Every row gives one point. Two turns around zero, p and q, are shown by what they do to some points. Where does a point land after both, in the order given? Backwards means that the second turn is done in reverse. Each puzzle has new turns, and all numbers are rounded.
In the rows, 128 means zero.

Turn p:
[130 107] -> [120 108]
[104 105] -> [ 96 118]
[151 172] -> [168 157]
Turn q:
[152  95] -> [123  88]
[149 147] -> [156 127]
[ 76 128] -> [ 90 164]
[135 142] -> [143 133]
Where do these land?
q, then p backwards: [166 135] -> [166 124]
q, then p: [143 143] -> [147 119]
q, then p: [142 134] -> [138 117]
q, then p: [ 91 145] -> [132 169]
q, then p backwards: [98 83] -> [86 94]

Turn p:
[144 146 123] -> [143 146 121]
[151 125  92] -> [168 117 118]
[ 97 142  99] -> [121 113  86]
[135 105 140] -> [127 118 153]
[115 112 206] -> [ 71 148 181]
[127 138 108] -> [139 126 109]
Turn q:
[118  94 125] -> [110  98 134]
[172 179 151] -> [188 167 131]
[110 124 153] -> [117 132 157]
[111  92 128] -> [103  99 138]
[130 108 109] -> [120 106 113]
[127 171 102] -> [131 166  95]
Where do these land?
p, then q: [168 126 143] -> [162 145 148]
q, then p: [125 144 120] -> [133 135 112]
q, then p: [157 139 173] -> [140 167 165]
q, then p backwards: [ 92  91 104] -> [ 75 112 139]
q, then p backwards: [ 99 139 100] -> [ 98 154 140]

Turn p:
[ 67 109 146 158] -> [ 60 102 135 132]
[146 147 130 148] -> [133 153 140 146]
[145 147 100  67] -> [172 141  87  91]
[128 122 149 119] -> [128 122 144 112]
[154 115 115 148] -> [147 123 134 160]
Turn q:
[ 78 110 167 156] -> [ 75  82 136 139]
[149 143 128 103] -> [148 150 146 119]
[144 104 111 114] -> [144 131 112 100]
[ 90 120 120 130] -> [ 91 129 113 128]
[179 163 113 136] -> [183 148 133 154]
Where do these land?
p, then q: [132 124 141 163] -> [113 101 138 148]
p, then q backwards: [157 131 126 128] -> [153 144 126 127]
q, then p: [137 149  97 167] -> [132 140 120 181]
p, then q: [110  98 145  51] -> [138 154 131  46]
q, then p: [126 147 153 103] -> [114 140 155 104]
p, then q: [106 120 106 156] -> [107 116  96 144]

Turn p:
[ 93 154  79 126 129  80 126 178] -> [110 178 114  76 130  70 129 140]
[143 136 115 141 103 158 117 106] -> [136 131 109 152 117 150  94 131]
[168 123 142 134 117 129 152 106] -> [149 124 110 158 128 152 149 110]
[ 93  90 145 152 134 133 154 145] -> [ 75 108 128 125 135 136 158 146]
[150 147 128 138 145 157 131 129] -> [138 146 138 139 149 157 116 127]
[116 125 130  80 124 124 162 151] -> [145 116 119  76 129 136 157 138]
[129 120 141 112  81 154  79 135] -> [151 108 135 142  88 127  98 175]
[131 145 147 147 155 104 145  82] -> [117 132 141 145 126 134 140  65]
[140 140 134 139 134 119 122 129] -> [133 144 138 141 129 124 131 121]
[118 102 119 111 159 123  91 120] -> [128  95 150 125 150  96 106 127]
Turn q:
[135 155 136 123 134 130 135 147] -> [132 146 157 130 125 128 132 136]
[149 119 120 135  89 142 129 115] -> [148 119 105 129 100 152 140 125]
[113 118 107  31 131 130 105 186] -> [ 86 121 157  47 101  90 146 177]
[156 116 148 143 139 133 128 105] -> [153 129 121 123 140 146 108 102]
[118 116 137 130 113 138 147 122] -> [128 105 131 135 122 135 141 113]
[116 137 126 150 142 139 141 101] -> [120 134 121 151 152 144 135 109]
[113 112 137 157 122 139 129 143] -> [118 105 133 153 120 137 109 127]
[149 128 142 100 144  57 144 108] -> [176 136 125 107 160  71 138 118]
[114 162 144 154 122 145  86 110] -> [104 170 116 154 106 136 109 104]
[116 116  84 156 144 127 136 143] -> [114 113 115 150 154 140 123 168]
Where do these land?
p, then q backwards: [129 118 120 170 119 122 134 143] -> [100 150 102 139 129 126 115 123]
p, then q backwards: [133 133 187  95 138 107 100 130] -> [138 139 165 108 103 121 173 163]
p, then q backwards: [125 121 118 119 111 147  99 154] -> [142 121 109 133 132 112 115 164]
p, then q: [119 108 114 103 150 140 174 171] -> [108 115 168  88 164 130 149 148]
p, then q: [109 113  92 126 148 132 150 156] -> [ 97 132 144 106 158 107 137 149]
q, then p: [137 112 138 147  96  89 142  87] -> [139 133  82 164 153 113 126 100]
q, then p backwards: [159 133 126 123 145  98 139 128] -> [154 137 113 103 141 125 117 149]
p, then q: [114 109 130 136 122 168 100  94] -> [101 109 102 130 105 136  86 123]
q, then p: [ 95 165 127 120 140 112 131  93] -> [104 154 128 112 127 130 134  77]
p, then q: [159 167 128 141 112 165 110 124] -> [129 168 131 139  97 165 104 132]

Turn p:
[155  96 159 107 106 152 163 116 169] -> [161  78 174 140  97 147 132 119 131]
[126 156 112 105 167  88 116 116  97] -> [116 155 119  83 176 127 133 132 104]
[127 109 189 197 144 149 166 148 114] -> [153 127 120 206 103 109 120 117  68]
[ 95  78 146 148 116 146 160 138 155] -> [110  95 151 183  96 126 146 142 120]
[104 128 108 110 132 193 127 140 124] -> [100 145 121 123  73 167 127 133 132]
[120 184 104  87 113  98 107 146  96] -> [132 177 107  73 149 119 163 126 153]
[157 107 109 106 129  94  98 117 128] -> [136  99 119  96 164 129 118 151 146]
[117 159 117 119 126 106  96  89 120] -> [109 145 133  85 147  98 109 120 140]
[133 150  92 146 122 122 139 123 100] -> [112 136  93 121 143 127 134  93 132]
[158  85 170 146 109 123 114 129 150] -> [169  86 138 156 121 108 106 152 133]
[117 156 100 136 145 137 124 146 155] -> [109 163 135 143 140 154 122 122 150]
Turn q:
[103 118 141 194 138  93 116 130 155] -> [146 118 143 176  69 107 150 133 134]
[132 130 135  48 139 155 139 177  76] -> [116 127 134  73 183 122  68 124  77]
[113 107  89 155  98 136 139 126 139] -> [ 97 120  88 147  98 141 132 123 135]
[142 182 160 100 130 126  78 139 112] -> [169 178 159 119 157 121  90 133 140]
[152  96  98 143 141 120 127  80  91] -> [142  84 100 160 163 159 147 132 135]
[117  94  79 118 148 155 141 106 109] -> [ 84  83 105 143 160 139 124 129 132]
[144 122 172 125 111 112  82 138 176] -> [175 140 141  98  90 104 120 122 171]
[111 136 128 154  89  85 152 134 154] -> [133 157 101 139  82 111 162 114 112]
[168 136 130 118 149 155 125 142 115] -> [132 123 144 104 149 153 112 161 127]
[117 145 109 112 136 124 161 120 149] -> [ 95 142 123 121 140 110 157 133 123]
[108 142 166 141 130 149 148 117 133] -> [116 137 170 127 117 140 143 103 123]
Where do these land?
p, then q: [155 159 115 136 154 141  82 131  82] -> [118 158 105 139 175 118  93 162 153]
p, then q: [142 121 157 127 154 137 166 137 143] -> [145 115 149 129 129 178 124 123 115]
p, then q backwards: [135 119 110 166 114 117 106 125 155] -> [109 121 101 123 141 138  86 112 126]
q, then p backwards: [138 105 161  98 116  71 133 106 132] -> [163 148 152 118  91  96 152 127  92]
q, then p: [111 171 140 141 129  99 136 126 101] -> [145 154 105 133 140 109 117  93 101]
q, then p backwards: [108 129  81 116 137 113 151 152 133] -> [ 92 108 124 152 139 115 113 123  92]
p, then q: [123  78 135 149  90 177 112 174 174] -> [124 133 106 120  30 155 119 136 148]
p, then q backwards: [166 113 165 142 130 155 136  92  73] -> [120  77 146 119 101  94 134 178  97]
p, then q: [105 141 107  96 105  78 146  90 113] -> [118 109 135 111 161  79 167 100 104]
q, then p: [ 86  97 125 122 143 139 141 133 159] -> [102 102 148 130 132  89 152 147 129]
p, then q backwards: [141 174 113 113 135 179  97 142 145] -> [147 158 142 138  76 163  96 140 139]
